Every row gives one point. Each copy is the shape, with its points in the same order, turned, moved and blurred by noise. Some copies are also mirrored. Which?

Shape:
[[ 1.3 -2.3  2.0]
 [ 1.9  4.1 -5.8]
 [-2.2 -3.2  3.4]
 [-3.9 -4.0  3.1]
 [ 7.7  3.8 -3.9]
 [ 2.1  4.0 -5.7]
 [ 4.4  1.4 -1.6]
 [ 2.7 -3.9 -1.6]
 [ 2.2  3.3 -1.9]]
Copy 1 (9 x 3):
[[-0.6 -2.0  2.8]
 [ 3.8  5.7 -1.4]
 [-3.9 -4.0  0.9]
 [-4.5 -4.5 -0.8]
 [ 5.7  5.9  4.4]
 [ 3.5  5.7 -1.0]
 [ 2.5  2.9  3.2]
 [ 3.2 -2.7  1.9]
 [ 1.0  4.3  1.2]]
Copy 1 is: only turned
Copy 2, 9 rows:
[[ 2.6  2.0 -0.8]
 [-2.8 -4.4  4.9]
 [ 1.7  2.5 -4.5]
 [ 1.4  1.5 -6.3]
 [ 0.4 -1.3  9.0]
 [-2.8 -4.4  5.2]
 [ 0.7 -0.4  4.5]
 [ 4.3 -1.7  0.3]
 [-1.6 -1.0  3.5]]
Copy 2 is: mirrored
Copy 3 (9 x 3):
[[-2.9 -0.1  0.3]
 [ 5.6  3.3  4.5]
 [-2.5 -2.5 -3.2]
 [-1.8 -4.3 -3.5]
 [ 1.2  6.7  7.0]
 [ 5.2  3.6  4.1]
 [ 0.0  3.4  3.8]
 [-1.8 -2.0  4.0]
 [ 2.3  3.8  2.0]]
Copy 3 is: only turned

Shape, 9 rows:
[[ 0.9 -6.1 -4.0  0.7]
 [-2.9 -3.7 -4.9 -0.8]
 [-0.9 -2.9 -0.4  3.8]
 [ 6.5  1.1  5.8 -3.5]
 [-1.0 -2.8 -0.1 -3.8]
 [ 4.0 -4.6  1.9  0.2]
 [ 4.7  1.0  5.2 -4.5]
 [ 6.4  3.4  2.2 -1.3]
 [ 1.7  3.4 -5.2  1.9]]
Copy 1:
[[-1.5 -0.5  7.4 -2.2]
 [ 2.2 -2.7  6.4  0.9]
 [-0.8 -2.8  1.1 -3.3]
 [-5.2  7.6 -2.8  0.8]
 [-2.4  0.9  3.4  3.4]
 [-5.2  2.3  2.7 -2.3]
 [-3.9  8.0 -2.2  2.1]
 [-0.3  7.2 -3.1 -1.7]
 [ 6.0  1.9  0.7 -2.8]]
Copy 1 is: mirrored
Copy 2 (9 x 4):
[[ 2.4 -5.6  3.2 -4.3]
 [ 1.2 -2.7  1.3 -7.5]
 [ 0.9 -4.9 -2.7 -2.7]
 [ 1.0  2.4  0.7  6.5]
 [ 2.7  1.1  1.5 -3.2]
 [ 3.5 -3.4  0.8  2.2]
 [ 1.2  3.6  0.2  5.1]
 [-2.8  0.7  0.7  5.0]
 [-6.1 -2.6  0.7 -2.8]]
Copy 2 is: mirrored

Shape (11 x 6):
[[ 0.2 -3.6  2.5 -0.5  4.9 -4.0]
 [ 5.4 -0.2 -5.4 -5.5 -0.2  0.7]
 [-0.9  1.7  0.7  1.3 -0.5 -0.7]
 [-3.6  8.1 -0.5  0.5  4.5 -0.3]
 [-1.0  0.7  2.3 -6.2  2.4  5.3]
 [ 0.7  0.4  1.5  2.3 -2.1  5.8]
 [-6.0  2.2 -0.9 -1.1 -2.7  4.7]
 [-1.4 -3.9 -0.6 -0.8 -0.1  4.9]
 [ 3.1  3.5 -4.4 -1.6  2.1 -8.7]
 [ 5.4  1.4  5.7 -3.3 -1.7  0.9]
 [-1.5 -2.6 -0.8  3.5 -8.3 -1.4]]
Copy 1:
[[ 3.0  1.6 -5.7  1.5  0.5 -0.8]
 [ 2.0 -4.8  2.3 -0.1 -7.2  0.8]
 [ 0.5  4.3  2.1  1.1 -1.2  0.2]
 [ 4.8  3.6  6.4  1.4  2.0 -3.2]
 [-3.3 -4.4  3.4  1.2  1.7 -2.7]
 [-3.8  2.4  3.8  5.3 -0.7  2.1]
 [-0.6  0.2  7.3 -0.3  2.7  3.8]
 [-1.4 -2.9  1.6  3.6  0.7  4.9]
 [ 7.8  4.0  0.2 -2.8 -6.9 -3.4]
 [-5.5  0.5 -0.3  0.4 -4.3 -3.5]
 [-3.0  6.1  0.3 -1.1 -4.0  8.2]]
Copy 1 is: only turned
Copy 2 (11 x 6):
[[ 5.0  3.4 -0.3  1.4  2.9  1.2]
 [-1.6 -1.5  0.7 -8.2  1.6 -2.8]
 [-0.3 -0.7  1.4  3.3  0.6 -2.4]
 [-1.7  1.0 -4.2  5.1 -3.7 -5.9]
 [-2.1  5.5  3.3 -2.7 -4.4 -2.1]
 [-6.3  1.2  5.4  1.7  2.1 -2.5]
 [-6.2 -1.1  3.6  2.7 -4.7 -0.3]
 [-4.5  2.4  4.2 -0.8  1.3  2.8]
 [ 5.4 -4.8 -4.5 -2.6  1.4 -4.4]
 [ 2.1  2.5  7.2 -0.8  1.0 -6.5]
 [-1.3 -6.8  6.5  3.7  3.4  1.4]]
Copy 2 is: mirrored
